Rows are points. To make a cloud, some directions were put in groups of two or more. Within a group, all points are equally far from the middle, so they leave a hole (a ring in 2 directions, a hollow ball in 3). The other directions are filled evenly. Then the cloud was stretched, turned, moved and blurred a little. How many holes are there, and how many directions does each take, smallest first?

Cloud (22 x 3):
-0.04 -0.61 -0.37
+0.49 -0.36 +0.16
+0.56 +0.21 -0.29
-0.21 -0.21 +0.23
-0.21 -0.12 +0.49
+0.04 -0.42 +0.06
+0.31 +0.35 +0.59
+0.54 +0.19 +0.56
+0.61 -0.28 +0.39
+0.54 -0.34 -0.01
+0.17 -0.08 +0.51
+0.16 -0.33 -0.24
+0.47 +0.35 -0.19
+0.24 -0.30 +0.37
+0.37 +0.32 +0.30
-0.32 -0.13 +0.24
-0.06 -0.54 +0.51
+0.19 +0.36 +0.38
-0.01 -0.04 -0.19
+0.06 +0.30 +0.48
+0.06 +0.02 -0.01
+0.46 -0.03 +0.23
Holes: 0

Cloud (30 x 4):
-0.48 -0.51 -0.18 -0.14
+0.50 -0.06 +0.41 +0.50
-0.47 -0.17 +0.29 -0.10
-0.33 -0.36 -0.44 -0.50
+0.28 -0.10 +0.21 +0.55
+0.04 -0.45 -0.04 -0.44
-0.36 +0.02 +0.31 -0.04
-0.52 -0.17 +0.13 -0.15
+0.36 -0.08 -0.54 -0.04
+0.54 +0.05 +0.42 +0.48
+0.28 +0.34 +0.15 -0.32
+0.13 +0.32 -0.33 +0.30
+0.54 +0.46 -0.19 -0.11
+0.39 +0.33 +0.45 +0.03
-0.07 -0.12 -0.01 -0.60
+0.10 +0.49 -0.52 -0.04
-0.31 +0.20 +0.09 +0.00
+0.51 -0.25 -0.06 -0.01
+0.60 -0.12 +0.37 +0.36
-0.03 -0.18 +0.51 -0.34
-0.52 -0.04 -0.24 -0.33
+0.02 -0.58 +0.41 +0.30
+0.41 +0.34 +0.47 +0.08
+0.08 -0.16 -0.53 +0.18
+0.12 -0.04 -0.40 +0.33
-0.37 -0.55 -0.13 +0.03
+0.14 +0.40 -0.25 -0.44
-0.01 +0.20 +0.50 +0.12
-0.21 -0.22 -0.28 -0.63
-0.02 -0.47 +0.47 -0.30
Holes: 2 (2, 2)

Cloud (30 x 4):
+0.11 +0.52 +0.29 +0.58
+0.59 +0.07 -0.27 +0.12
-0.16 +0.37 -0.50 +0.33
+0.33 -0.03 -0.61 +0.09
-0.17 +0.35 -0.03 +0.18
+0.04 +0.49 -0.07 -0.34
+0.09 +0.11 -0.32 +0.29
-0.12 +0.27 -0.36 -0.02
+0.67 +0.36 -0.04 +0.02
+0.83 +0.28 +0.45 -0.06
+0.20 -0.35 -0.30 +0.57
+0.70 +0.47 -0.24 -0.35
-0.20 +0.28 +0.12 +0.23
-0.15 -0.17 -0.67 +0.35
-0.19 +0.03 +0.45 -0.07
+0.44 +0.12 +0.13 +0.37
+0.64 +0.39 +0.48 +0.05
+0.31 +0.40 -0.53 +0.00
+0.36 +0.08 -0.01 +0.12
-0.02 -0.11 -0.56 +0.03
+0.40 -0.07 +0.51 -0.27
+0.00 +0.48 +0.38 -0.07
-0.27 +0.05 -0.05 -0.11
+0.05 -0.37 -0.31 +0.70
+0.12 -0.30 -0.11 -0.46
+0.47 +0.01 +0.37 -0.10
+0.42 -0.08 -0.22 +0.29
+0.10 +0.12 +0.54 +0.13
+0.56 +0.11 -0.25 -0.33
+0.00 -0.51 +0.34 +0.16
Holes: 0

Cloud (46 x 6):
+0.32 +0.28 +0.24 +0.25 +0.23 -0.83
-0.34 +0.30 -0.11 -0.16 +0.47 -0.43
+0.64 +0.43 -0.30 +0.01 +0.40 -0.25
+0.35 -0.43 -0.03 +0.07 +0.32 +0.13
-0.36 +0.32 +0.38 -0.22 +0.10 +0.16
-0.09 -0.19 +0.13 +0.55 -0.15 +0.44
-0.04 +0.05 +0.14 -0.76 +0.41 +0.11
+0.27 +0.17 +0.38 +0.40 +0.34 -0.37
+0.65 +0.18 -0.07 +0.15 +0.36 -0.33
+0.35 +0.35 +0.16 -0.36 -0.08 -0.33
+0.55 +0.68 -0.15 -0.27 +0.50 -0.65
+0.29 +0.01 +0.39 +0.16 +0.33 -0.42
-0.35 +0.71 +0.28 -0.26 +0.23 -0.64
-0.32 +0.27 +0.54 -0.20 -0.18 -0.22
-0.15 +0.36 -0.40 -0.32 -0.17 -0.17
+0.06 +0.13 -0.03 +0.09 -0.12 -0.60
+0.25 -0.15 -0.46 +0.29 +0.14 +0.29
+0.10 +0.43 +0.25 -0.44 -0.14 +0.20
+0.40 -0.25 +0.05 +0.02 +0.34 -0.15
-0.04 +0.15 +0.16 +0.48 -0.06 +0.06
-0.06 +0.03 -0.15 -0.67 +0.25 +0.22
-0.03 +0.10 -0.39 -0.28 +0.18 +0.31
+0.16 -0.42 +0.43 -0.04 -0.17 +0.66
+0.32 -0.02 -0.41 +0.02 -0.12 +0.31
-0.13 -0.06 +0.00 -0.43 +0.27 +0.85
+0.32 -0.11 +0.13 -0.25 +0.36 -0.34
+0.47 +0.63 -0.25 +0.07 +0.02 +0.43
-0.36 +0.55 -0.09 -0.12 -0.37 -0.28
-0.19 -0.16 -0.27 -0.45 +0.49 +0.29
+0.07 -0.24 +0.19 +0.55 +0.48 -0.09
+0.36 +0.63 +0.13 +0.20 +0.31 +0.22
-0.04 +0.33 +0.56 -0.37 -0.41 -0.34
+0.07 -0.36 -0.45 +0.16 +0.18 +0.76
-0.12 +0.41 -0.04 +0.18 +0.18 +0.52
+0.19 +0.47 +0.22 -0.49 -0.22 -0.02
-0.10 -0.38 +0.51 +0.15 -0.25 +0.40
+0.40 +0.18 +0.17 +0.46 -0.16 -0.32
+0.53 +0.46 -0.13 -0.14 -0.15 -0.29
+0.16 +0.20 +0.42 +0.16 +0.47 +0.25
+0.02 +0.62 -0.19 -0.22 +0.36 +0.14
+0.55 +0.58 +0.18 +0.22 -0.49 -0.19
-0.24 +0.18 +0.25 -0.11 -0.27 -0.61
-0.14 +0.26 +0.06 +0.34 +0.31 +0.43
+0.72 +0.57 +0.06 +0.29 -0.03 -0.13
+0.20 -0.07 +0.38 +0.48 +0.03 +0.14
-0.61 -0.26 +0.40 -0.15 +0.09 +0.54
Holes: 1 (3)
